Every row gives one point. To make a cloud, some directions were put in groups of two or more. Within a group, all points are equally far from the middle, so they leave a hole (a ring in 2 directions, a hollow ball in 3). The other directions are filled evenly. Then the cloud was stretched, turned, moved and blurred a little. Count the holes, and give their numbers of directions, smallest first.

Cloud:
[[ -8 -59]
 [ 23 -63]
 [ 21  30]
 [ 54 -40]
 [-20 -51]
 [ 46  13]
 [ 18  31]
 [-33  16]
 [-41  -9]
 [-11 -57]
 [ 50 -46]
 [-41  -4]
 [-40   1]
 [-40 -16]
 [ 15 -64]]
Holes: 1 (2)

Cloud (20 x 3):
[[ 55   5 -47]
 [ 59 -36 -23]
 [-41   7  51]
 [-27 -40 -11]
 [ 47  -1 -70]
 [ 18  -2  10]
 [-22  34  68]
 [-19 -31  54]
 [  2 -85 -40]
 [  8  20   7]
 [ -5 -34  23]
 [-20 -31 -18]
 [-53  34  27]
 [-61  51  15]
 [-49  -4  48]
 [-18  19   1]
 [ -7   0  55]
 [ 31  13 -70]
 [ 53  10  -6]
 [ 70  19 -15]]
Holes: 0

Cloud:
[[-34 -11  48 -34 -28 -41]
 [ 13 -60  34 -31  62  39]
 [ -6   8  24  49  -4 -51]
 [ -3   0 -68 -55  24 -24]
 [ 62 -16  66 -54 -24 -10]
 [ 47 -35  53 -12   3  56]
 [ -8  64  12 -27 -39  -6]
 [ 23 -41  91 -16  -9 -12]
 [-44 -44 -55 -14  10 -13]
 [-12 -61  14  37  61 -19]
 [ 73 -34  48 -49   9  34]
 [ 28  50   5 -43  37 -24]
 [ 12   8  98   6  -3  -5]
 [ 10 -16 -10 -48  84  21]
 [ 76 -16  54 -55 -12  -3]
 [ 78 -31  51 -18  21  -3]
 [-21  -1   9 -51  11  56]
 [-28  20  30  33 -13   2]
 [  1  37  11 -85 -28   9]
 [ 58  19  -7 -42 -62   4]
 [ -9  12 -70 -41  42  -7]
 [ 25  -8 -57  13   2 -36]
 [ 31 -74  33 -16  54  25]
 [ 10 -63  16 -64   6  10]
 [ 50 -12  -8 -58  36 -24]
 [ 30  -7 -40 -35  35  58]
 [-37  47 -30   1  36  -6]
 [  4 -83   0  -8 -17 -21]
 [-34 -37 -33  36  34 -41]
 [  1  -3 -55 -68 -34 -22]
 [ 37 -22  56  35  -4 -41]
 [ 43 -15  22 -78 -12  51]
 [-33  10  29  14  51  36]
 [ 19   4  68 -14  71 -10]
 [-55  30  31 -29  -7 -14]
 [ 54   5   9 -39  61   0]
 [ 39  10 -13 -13  38  59]
 [ 20  27  38 -33  14 -62]
 [-44  17   4  28  62 -13]
 [ 44 -25   2   6 -44  28]
 [ -3  24 -21 -84  30  -8]
 [  6  53 -22  -6  17 -44]
 [-25 -21  64  32   1 -48]
 [-19  13  27 -34  60  51]
 [-20  41 -53 -16  34 -25]
 [-11  30 -14 -67  57   2]
 [  6  -1  -7  44  29 -47]
 [-38  26 -20  17  34  20]
 [ 50  -9  34 -80   4  47]
 [-30  34   7  -7  73   9]
 [ 12  40  37  33   8 -19]
 [-31  -5   2 -35  52 -53]
 [ 25 -34  57 -30  12  60]
 [-51 -16 -31 -26 -23 -45]
 [ 15 -15 -36 -74 -46  -9]]
Holes: 1 (6)
